Each row of a before or after table is a point. The points were changed in one or more steps. Then noise was added and the rows were shuffled. The steps act on columns, c1 being the first. What was done? A step turns or swaps two columns, mirrors them in a line or flattens them onto one, adds a multiple of one to another, or multiplies or shifts one. Angles are multiples of 10 degrees, from the lower column toward the higher: turns from -170 to 170, lines from 10 to 170 but not 90. Use the fewest steps. Two steps may share a column if one is a turn and the other turns, adds or multiplies; they go together, in the order done. Otherwise the lowest column goes first.

Before:
.41	-.59	-.32
-.36	-.18	.92
-.70	-.04	-.21
-.11	.30	-.33
.07	-.20	-.89
-.02	.32	-.36
.29	.80	.40
.68	-.04	-.51
-.10	.15	.05
.21	.54	-.15
.06	.21	-.38
.07	.12	.22
After:
.06	.15	-.14
-.31	.99	.00
-.49	-.15	.08
-.10	.02	-.19
.06	-.82	.32
-.05	-.47	-.20
.09	-.42	-.13
-.07	-.37	-.24
.32	.30	-.83
.25	-.20	.63
.13	-.27	-.52
.43	-.53	.13
Steps: multiply c1 by 0.7; turn c2 and c3 by -100 degrees

Before:
.16	-.17	.14	-.03	-.15	-.22
-.16	-.28	-.11	-.03	-.05	.14
.20	.00	-.34	-.08	-.05	.14
.23	.01	-.33	.01	-.34	.12
-.03	.21	.09	-.06	.03	.43
.17	.05	.04	.58	-.09	.13
-.35	-.11	-.04	-.10	-.32	-.06
.14	.10	.02	.48	-.33	.35
-.21	-.11	-.10	-.15	.03	-.94
After (9 x 6):
.04	-.01	.01	-.26	.19	.08
.17	-.03	.11	-.16	.05	-.29
.12	-.01	.07	.23	.52	.14
-.18	-.11	-.07	-.07	-.03	-.09
-.20	.20	-.13	-.05	-.16	-.80
.09	-.04	.07	-.05	.57	.33
.01	-.02	.02	.02	-.07	.47
.03	-.05	-.01	-.06	-.05	.10
-.27	-.04	-.16	-.31	.07	-.11
Steps: flatten c1 and c3 onto the line at 30 degrees; turn c2 and c6 by 40 degrees; multiply c2 by 0.4; mirror c4 and c5 in the line at 30 degrees

Before:
.75	-.24	-.60	.27	.28	-.17	-.20	.41	-.42
.15	.20	-.15	.54	.50	-.19	-.39	.23	.33
-.13	.32	.13	-.46	.60	-.02	.10	.02	-.09
-.43	-.38	.18	-.20	.35	-.03	.18	-.28	.22
-.49	.16	.14	-.37	-.12	.11	-.29	-.15	-.23
.53	-.27	-.50	.56	.61	.58	-.25	.75	-.40
-.22	.16	-.34	-.85	-.44	.53	.32	.03	.02
.15	.03	.37	-.02	.33	-.13	-.21	.34	.41
.63	-.36	-.17	.22	.40	.08	-.50	.87	-.31
.00	.05	-.01	-.76	.07	.46	-.25	-.49	.14
.07	.26	.41	-.28	-.21	.30	.22	-.34	-.08
After, 11 rows:
.27	-.42	-.36	-.07	.31	-.28	.18	-.01	.00
-.18	.54	.65	.41	-.31	.90	.52	.71	-.42
-.25	-.16	-.33	-.34	.03	.64	-.30	-.21	.13
-.44	.68	.39	.56	-.06	.47	.32	.46	-.25
.06	-.26	-.83	.51	.17	.38	-.50	.02	-.03
-.26	-.04	.52	.05	-.11	.15	.58	.05	.01
-.13	.10	-.10	-.40	-.07	.07	.39	.12	-.07
-.08	-.33	-.46	-.01	-.51	.13	.31	.09	-.02
-.04	-.06	-.79	.15	.13	.52	.28	-.44	.24
-.24	.69	.25	.18	-.01	.46	.63	.82	-.45
.56	.00	-.20	-.13	-.38	-.87	.05	-.30	.19
Steps: turn c1 and c2 by 140 degrees; add -1.5 times c1 to c6; turn c3 and c4 by -100 degrees; turn c5 and c7 by 140 degrees; flatten c8 and c9 onto the line at 150 degrees

Before:
-.49	.31	.34	.65	.60	.72	-.14	-.46	-.48	.78	.66
-.14	.72	-.29	-.06	.27	-.39	-.04	.19	.59	-.12	.42
-.25	.33	-.46	.01	.09	.29	-.40	.05	.57	-.18	.69
-.44	.44	.05	-.17	.11	.16	.05	.71	.55	.03	.58
.15	-.55	.07	.07	-.18	-.51	.10	.01	.12	-.03	-.22
-.03	.26	-.55	.53	.01	.15	-.21	.42	.94	.14	-.16
.70	-.50	-.15	.03	.02	-.01	.54	-.11	.33	-.01	-.46
.60	-.67	.39	.84	.17	.03	.59	.05	-.67	-.17	-.06
-.04	-.28	-.91	.06	.31	-.28	.27	.27	.42	-.05	.09
-.86	.05	.06	.52	.56	.42	.33	-.79	-.25	-.05	.37
After (10 x 11):
-.09	-.59	-.31	.06	-.47	.45	-.05	.19	-.23	.44	.44
-.44	-.43	.03	-.11	-.26	-.11	.07	.68	-.37	.33	.60
-.03	-.04	-.88	.18	.34	.42	.33	.25	-.24	.39	.09
.70	.29	-.16	.14	.37	.00	.51	-.09	-.16	.23	-.45
-.23	-.33	-.54	.14	-.10	-.21	-.41	.07	-.19	.48	.68
.14	.62	.07	.19	.27	.38	.10	-.01	-.04	.10	-.25
-.07	-.13	-.56	.65	-.16	-.19	-.25	.36	-.54	.45	-.14
.65	.31	.38	.91	.62	.02	.59	.08	.42	-.27	-.05
-.87	-.54	.02	.64	.37	-.21	.41	-.85	.15	-.14	.34
-.48	-.81	.30	.71	.33	-.42	-.11	-.46	-.09	-.87	.66
Steps: turn c5 and c6 by 160 degrees; turn c2 and c5 by -130 degrees; shift c4 by .10; turn c9 and c10 by 140 degrees; multiply c9 by 0.7

Before, 14 rows:
.12	-.04	-.13	.17	-.15	.07	-.36	.14	.09	.33	-.42	-.05	-.19	-.01
.00	.37	-.28	-.02	-.38	.17	-.08	.03	.29	-.19	.08	.44	.23	-.06
-.15	.05	-.25	-.18	-.02	-.04	.26	-.02	-.21	-.25	-.06	-.09	-.07	.05
-.01	.06	-.11	-.21	-.06	-.05	-.29	.06	.07	-.24	.06	.31	.19	-.04
.11	.17	-.26	-.11	.03	.20	.10	.25	.27	-.05	.01	.38	.28	-.18
.16	.08	.09	.09	-.02	.06	-.04	-.15	.05	.04	-.62	.16	-.16	.11
.13	-.26	-.04	.06	-.13	.00	-.11	-.16	.11	.22	-.21	.04	-.29	-.17
.21	-.38	-.24	.34	.02	.11	-.17	-.16	.00	.19	-.42	-.02	-.08	.09
-.31	.04	-.36	-.20	.23	.11	-.03	-.25	-.09	-.18	-.11	.05	-.16	-.06
.20	.20	-.21	-.13	.04	.31	-.04	-.12	-.02	-.15	.02	.02	.25	-.22
-.20	.15	-.18	.05	.12	-.07	.09	-.07	-.31	.02	.15	.18	-.06	-.11
-.12	.30	-.18	-.17	-.11	-.03	.13	-.02	.17	.16	.12	.20	.52	-.09
-.07	.01	-.15	-.26	.07	.26	.06	-.14	-.20	-.02	-.03	.13	-.14	.23
-.14	.11	-.23	-.21	-.22	.15	.01	.04	-.12	-.06	-.11	.37	.26	-.22
After, 14 rows:
.48	.03	.20	.38	.12	.07	.01	-.06	.11	.04	.48	.24	.06	.08
.62	-.26	.01	.09	.05	.11	-.16	.15	-.27	-.08	.51	.22	-.26	.09
-.42	.16	-.28	.21	-.09	.16	-.01	-.35	-.03	.04	-.13	.11	-.18	-.24
-.37	.05	-.56	.03	-.05	-.03	.13	-.14	.32	-.09	-.21	.20	-.10	-.16
-.04	-.01	-.23	.08	.00	-.05	-.31	-.38	.10	.17	-.18	.00	-.06	-.04
.60	.15	-.27	.05	-.22	.29	-.04	-.04	.12	.16	-.10	.04	-.21	-.09
.02	.02	-.28	-.07	.18	.17	-.08	-.43	.49	.15	-.06	.11	-.23	-.35
-.21	.15	.10	.18	.18	.25	.05	-.08	-.12	.07	-.19	.16	-.16	.21
.33	-.13	-.31	.07	-.18	.22	.12	-.43	.30	-.10	-.10	-.01	-.20	-.06
-.44	.23	.01	.19	.07	-.01	.27	.01	-.09	.23	-.06	-.14	-.27	-.01
-.59	.32	.02	-.14	-.15	-.09	.12	-.13	-.05	.01	-.07	.16	-.20	.06
.37	-.10	.13	.20	.06	.06	-.34	.06	.03	-.35	.39	.01	-.15	-.16
-.92	.08	.12	.20	-.15	.11	-.06	.02	-.01	.27	-.10	.12	-.40	.12
.42	-.27	.27	.15	-.11	.04	-.09	.04	-.11	-.11	.17	.20	-.08	-.21
Steps: multiply c1 by 3; turn c2 and c9 by 50 degrees; turn c3 and c13 by 80 degrees; turn c4 and c11 by 130 degrees; mirror c5 and c14 in the line at 60 degrees; turn c8 and c10 by -150 degrees; turn c8 and c12 by 60 degrees
